Each row is a point. Before rounding, the points of a table are all equally far from one centre. They may lie mostly on one side of it. Where is the centre, to within rounding?

Points (6 x 3)
[[-30 -31  -1]
 [-35 -31  19]
 [-21  -6   5]
 [  2   7  37]
 [ -1 -12  60]
 [-14 -14  54]]
Centre: [ 13 -37  21]

Points (18 x 11)
[[  5  23   8  -7  26  25 -40  27  -7  45 -29]
 [  3   1 -14 -11  50 -15 -35  18  12  24 -33]
 [  4   9 -28 -56   0   4 -12  44  30  22 -21]
 [ 13   2 -33 -18  22 -16 -38  21 -11   8 -35]
 [ 11  -3 -36 -29  24   8 -30   6  -2  36 -30]
 [  2  19   9 -26 -13 -10  -8  10 -22  29 -38]
 [ 14  16 -18 -28  54  17 -34  28  -1   7 -23]
 [  7 -19 -15 -16  41  16 -25  14  12  12 -42]
 [  0  -5 -28 -45  -3  15   7  12  31  11 -23]
 [ 32  -2 -18 -38  48 -16 -27  18  28   5 -18]
 [ -6  10   3  -9  28  -5 -13  18 -10  46 -37]
 [ -3   0 -41 -27  24   0 -13   2  -2  17  -7]
 [ 37   3  -6 -58   0   0 -17  34   8  19 -45]
 [  4   1 -17 -52   8 -15   5   7  -2  29 -20]
 [ -7  19 -22 -16  46   7  -2  13   7  -3  -4]
 [ 34  35   6 -43  15  13 -33  60   6  19  -6]
 [  3  24  23 -33  15  20  -7   0   7  -4 -49]
 [  5  -9 -13  -4   2 -35 -15  24   2  24 -35]]
Centre: [ 16  11   3 -20   8   4 -20  20  16  13 -13]

Points (28 x 24)
[[ -9  12  -6  -2   8 -12 -10   5 -12 -11  23  -3 -11  -1  -9   9 -26   1
    6  21 -37   3  11 -15]
 [ -8 -19  15 -22  -3 -17  -9 -11  -5 -16 -10 -10  16  19  -1   7 -46 -17
   42   2 -37 -24  -8 -18]
 [-10  -2   1  -7 -15 -17 -12  -2 -25   6   6 -17  15  -4   4  14 -49  -5
   39  -9 -10  -9 -20  11]
 [-30  -6  -3  -2  -7 -14   8 -13 -18  -8  -2 -24   3   1   2  17 -50  -5
   38  22 -16 -15   0 -18]
 [-14 -10 -25  -9  -3 -22 -29   5 -27 -18 -11  -5  12   5  -2  23 -39   5
   35  11 -28 -15  -2  -7]
 [ 17 -28   2  -1   1  -9  -9  -5 -25  -1 -18  -2  14   0  10  12 -53  14
   24   8 -39  -5 -11 -15]
 [  8 -11 -21 -11   7  -6 -17   7 -18 -19   6 -11  -6 -14  -1  10 -42 -10
    8  -8 -25   6   8  -2]
 [  0  -1  -5  -2  19  -5   2   1   9 -25   3   2   2   8  -9  10 -33   6
   29  33   4 -14 -20 -31]
 [-13  10   1 -25  -3  14 -18   2  -8  -4  -3 -21   0   2   0  11 -57  -8
   14  10 -10  -5   9 -22]
 [ 13  -6  -5 -26  -9  12 -16 -24 -31   2   7 -16  17 -15   7  19 -36   6
   11   6 -22 -16 -23 -25]
 [-17   1  20 -10 -12 -10 -17 -14 -20  -8 -25 -18  16   9   5  10 -42  -3
   19 -22 -22 -21  -4 -11]
 [-10  -2 -13 -15  -4   6  14 -10 -14 -14 -10 -16  24 -15  18  -9 -11 -10
   10  -6  -8 -20   3 -27]
 [-23   7 -15  12   3  -8  -5   8   6 -16  10 -20  10   3  16  20 -40  17
   30  20 -13 -10  18  11]
 [  4   6  -3  -2  -1  -8 -15  10 -28   1  12  -2  -1   7   7 -14 -54   6
   18   6 -25 -19  -9 -23]
 [ -8  -3   2  -3  22  -9 -22 -14  -9   0   0  -6  17 -14 -12   1 -42  -6
    1   6 -42   4   0 -20]
 [-17 -19   1   3 -14  17  -3 -27  -5 -17  -3   1   7   6   8  24 -44  -1
   11  -3  -8  -8 -20 -30]
 [ -9   8  -2   8 -19 -13   3   4 -10 -21 -19 -17   4  -1  25   4 -41  -6
   29   2 -10  -5   6  -8]
 [ -1 -14   0  -8   1 -27   5   4  -9 -27   1  -5   6 -16  -6   9 -46  -8
   39  14 -32 -14 -28 -15]
 [  8  -1  11  -9  -7 -19  -8 -16  -4  -7  -4  -8  17  10  18   7 -47 -25
   27  15 -10 -15   1 -20]
 [ -2   8 -21  -4  -2 -19  -7   1 -15 -20  12   9  19  10  16  10 -10 -13
   31  13 -33 -22 -11  -2]
 [-11   8  22 -25  -9 -17 -15 -11 -10  -2  15   7  21   2  -4  -5 -47   8
    8  -1 -22 -15 -33  -2]
 [ -4 -19  -7 -17  -2 -18 -17 -18 -25 -12  12 -11  25  11 -12  19 -45   0
   36  13 -35 -23 -10 -20]
 [ 11 -11  -5 -30 -14 -11  -8  13  -3 -13  -2 -16  14  14  -1  21 -60   3
   31   6 -31  -8  -1 -10]
 [ -1 -24  16  -2   3 -24 -11  -8 -29   0   2  -1  21  -3  -2 -10 -27   2
   18   4 -27 -33 -14 -30]
 [ 25  13   5  -7   2  12 -32 -17 -28   0  -5   3  14  -4   7  19 -39   4
   24  17 -12 -17  -6 -14]
 [-22  -4   8 -19  -2 -11 -28  -9 -13   7 -18  -7  23 -18  -4   7 -35  -8
   32  -5 -30 -16  -3 -28]
 [  1 -21  -2 -18  12   3  -4  -6 -13  -1   0 -39  13  -8  24  19 -40  -9
    6  -5 -28  -8 -14  -4]
 [ -5  -2 -13  -9 -15  -6 -11 -31 -29 -15  -5  -6   3  11  10  22 -23 -14
   10  -2 -36 -23  -7 -18]]
Centre: [ -3  -8  -1 -11  -1   1  -6 -12   3  -7  -3  -6   5  -3  -2   4 -25  13
  20   8 -19 -22  -5   1]

Points (28 x 24)
[[-27 -18  -2  25  -7 -15  14  -7  14  -4  -9  30  12  -2 -33 -25   6  13
   -4   4  14 -11  -1 -14]
 [-12  -3  16  15  -9 -32  -3  16  14  -1  -3  19  -2   4 -20 -33   1  -6
   22   6  -2 -23  -8   0]
 [-33  -5 -10  28   3 -11  -6   2  15 -15 -18  26   1   3 -28 -33  15 -11
    5  17  -3  -8  -1 -22]
 [ -8 -21 -11  36   8  -2 -27 -13  26   3 -11  -5  -4 -16  -9  -6  21  21
  -13  35  11  -9  10  -2]
 [-33 -11   8  18  -3 -24   0  -9  16  15 -13  38   9 -15 -19   2  19  -2
    8  24  16 -15  17   0]
 [-27 -36 -12   3  -7 -20   1   9  18 -14  -7  35   1   9 -30 -24  18  -4
  -10  13   3  13  -3   9]
 [-34  -9  -8  -1  11   5 -14   0  -4   9 -21  21   2   6 -20 -29  17   5
   -3  33   5  -2  -3  -2]
 [  9 -16 -11  22   7  -1   3  22  19  -6 -20   1   8  14 -10 -21  40  11
    4  26   2   0   2  -5]
 [-30 -13   4   8 -13  -3 -17  -1  24 -19 -25  23 -14 -11 -16   1   6 -12
  -15  39  32 -13  -6  -2]
 [-14  -6   7  30  -9 -13  11  16  21 -13  -5  26   4  14 -24 -32  29   3
  -11   1  -6 -32  10  15]
 [-33  -6  25  37  -9 -21  -1   5  28  -6  -9  34  -8  11 -14 -12   7 -12
  -15  15   0  -2  21   1]
 [-37 -23   4  33   3   9 -12   1  15   3  16  21  -3  -1 -20 -13  19  -4
  -21  17   8 -24  -2   4]
 [-16 -22  -4  32   1  11 -10   4  35 -11   1  40  10  -9  -7 -32  30  -5
  -24  34  -7  -9  12  14]
 [-18 -19  -2  -1  13   5  -1   6  37 -13  -3 -13   5  18 -27 -20   5  -7
   -8  46   5 -21  23   2]
 [-15  -2 -14  23   6  -5  -7  10  25  -3 -17  22 -17   0 -29 -30   0  -4
   -7  42  13 -18 -10  -5]
 [-35   3   0   0  -2 -31 -29   4  32  -9  -6  20  -2   5 -28 -25  34  11
   -9  17   8 -14  13   7]
 [-33 -14  13  25  -3 -22  -3  12  24  -5  -5  30 -12  11 -22 -31  26   4
  -17   1   7   7  19   0]
 [  3 -23 -26   0 -20 -21   6   4  21   4  -7  14   9 -14 -29  -9  19 -11
   20  22   2 -18   4   0]
 [ -3 -10  21  42  15 -26  21   6  21 -21 -12  11  -5   9  -1 -21  20   9
   11  16  -1  -8  -1   4]
 [-21 -23 -11  13  21 -17 -17  16  29 -10  -8  10   2  10 -36  -4   7  -3
   14  22  17 -14  10 -20]
 [-21  -9   0  -3   2 -16  -5  14  29   2  -7  60  -9   4 -12  -9  16 -15
    2  32  -4  -4   0   0]
 [ -5 -28 -11  38  -1 -10   7   7  32  11  -7  27  -6   9 -31 -25  14  -5
  -13   9  12 -12  15  -2]
 [-11 -20  -2  14  15 -13   3 -19  26   2 -19  17   0   3  -6  -5  21 -14
   -9  30   3   0 -13 -23]
 [  8  -4  12  10  12   7  -3   5  36  -7 -22  25   4 -16 -28 -25   5  16
   -6  34  40   5 -13  14]
 [-24  -3  -5  27  11 -12   2  19   4 -16 -20  38  -6  11 -25  -6  15   8
  -12  28   4 -13   9  -9]
 [-23  -7  -3  15  14  27 -11   8  23  -5  -1  19  25  -6 -35 -13  25   1
  -19  26 -19  -4   9  -1]
 [-28 -10  -3  17   4 -25   4  18  30  -6 -16  27  16  -8 -24 -14  16 -13
    9  21 -10 -31   3   1]
 [-17   2  -6  28 -21  -5  -4   2  20 -11 -41  29   1  -2 -16  -1  22   7
   10  16  15 -18  -4  -9]]
Centre: [ -5  -3   0   5   4   3  -5  -4  24 -17  -2  16  -3  -7  -9 -10   8   0
   3   9   6  -3  14  13]

Points (31 x 24)
[[-18 -11 -13 -10   8   7 -11 -33 -29 -14  17 -10  15 -11  17   9 -16   8
   27   7 -27 -17 -54 -13]
 [ -8  -1 -60 -31  -5   4 -24  -2 -25  -3  23   6   2   9  -2   0 -23   5
   -6   0 -19 -24 -37  11]
 [-40  -3 -26 -10  22  10 -34  -6 -25 -17  21 -12  15 -14  -6  -9 -34  17
   10 -14 -39   0 -10 -25]
 [-32  10 -26 -46   2  24 -32   3 -13 -15  23  -4   3 -14  -7   6  -4 -39
   -6   7 -21  -6 -39  -6]
 [-23 -12 -40   8  30  45   8 -21 -20   0  18   3   3   2  -6 -12 -12 -13
   21   8   0  -6 -34 -11]
 [ -5 -26 -31 -32 -21   7 -18  -8  -7  35  17 -11 -11  -7 -17 -17 -35  -5
   20  13 -30  -3 -35  -4]
 [-12  13 -24  -2  -2  14   1  -1 -29  -1  -3   6 -13   6   8 -25 -10  -5
   -2   9 -48  15 -42 -25]
 [  9  24 -33 -14  -3  18 -22  -8 -34 -19  18  -6  13 -14  15  -8 -20  10
   10   7 -21 -10 -34   0]
 [-45   7 -34 -13   5  21 -20   7 -18  -6  -4  -7   3  13  -8   3 -16  11
   -6   2   0 -17 -41  -9]
 [-30   8 -51 -20  10  20 -18 -10 -25  -6  19   4   8 -38   7  -4  -7 -17
  -13   5 -36   5 -35   3]
 [  1 -20 -55  -8 -18  45 -19 -10 -12 -16  33  12 -14 -14  -5 -10 -20   4
   13   9 -27   5 -32 -16]
 [ -7   1 -24 -25 -17  33 -24 -33  -5   0 -15  -3  39 -25   8   6   2  -8
   30   7 -20  -6 -19  -4]
 [ -3   6  -9 -23  34  16  -9  10 -32 -18  16   4  -6  10   9  12 -30  -3
   20  20 -16 -13 -33   9]
 [-23 -15 -35  -9  -7  30  -5 -12 -12  28 -14  -6  10  18  -1   2  -9  -5
   30 -12 -26 -25 -36 -18]
 [  8  -4 -37 -23  15  14 -26 -25 -41 -21  26 -18  10  -5 -16  -1 -29 -15
   -3   7 -18   9 -37 -14]
 [-13 -14 -42 -33  -1  12  -6  -8  -9  -6   9  19   5   3  -4   2 -21  15
   -3  34 -29  -1 -54 -24]
 [  5 -13 -17  15  -7  10   7 -33 -11 -29  -6  -9   1  12 -11   7   0 -24
   28   0 -17  -3 -43 -13]
 [-11  32 -17 -16   5  38 -12 -23 -13 -10  12  -6   1 -20  -2 -12 -21  -1
   25   1 -40  27 -27 -21]
 [-14   7 -51 -10  -4  -2 -13  -7 -28  -9  17  -9  15  -6 -20  13 -14 -17
   25   3 -46  -5 -51  -3]
 [  5  18 -31 -15  10  21  -5 -13 -32   3  14   4  10  34  -1  13  -9   2
    7  -5 -31   2 -39   4]
 [-21 -11 -32 -30   7  29 -13 -22 -33 -37  22  17  19 -15  -4 -28 -18 -19
   23   0 -39  -8 -41   1]
 [-17   0 -44 -11  19  39  -6  -6  -9 -13   2  17   3  10   0 -30 -26 -13
   -5   5  -8  -3 -44 -17]
 [ -9  -2 -34 -41  16  13 -16 -18 -32   4  26  13  10   8  -6  11 -39   6
  -10   9 -19   4 -34 -23]
 [  2  -7 -44 -18  13  36  -1  -3 -14 -20  30   9  10   6   6  16 -12 -27
    7   4 -16 -24 -44   1]
 [ -8 -17 -36 -14   1  47   1 -14 -22  -8  25  14  25  -9  -2 -17 -26 -10
   37  -2  -4 -12 -37  -5]
 [-27  14 -23 -37 -21  30   3 -21 -24 -15  37  -2   4   3  -7 -22 -22   9
   24  13 -19  -9 -10 -20]
 [-11 -10 -32 -36 -14  39 -21 -18 -26  -1   7  25   7 -13  12   2 -27  -3
    3  14 -24  -7 -51 -22]
 [-14  -3 -60 -11  -2  25 -14 -23  -7 -21  32   7   2 -16  -2 -16 -23   2
  -10  16 -36  -2 -26 -27]
 [-30  -1 -16 -26  13  34 -31 -10 -38 -13  14  -5  -7   1  -8 -15 -11  15
   11   7 -43 -25 -32 -30]
 [-36 -14 -28 -42   4  35 -11 -14 -16  -5  15  -1  -9   4  10  12 -26 -14
   27   1 -34  -7 -55 -17]
 [-43   7 -44 -32   7  32 -21 -20   0  -8  17  15  -4   3 -10   6 -27  -7
    7   6  -5  15 -36 -27]]
Centre: [-13 -13 -18 -18   1  14  -9 -10 -10  -8   6   6   0  -7 -12   0 -10  -8
  11   0 -25  -2 -12  -5]
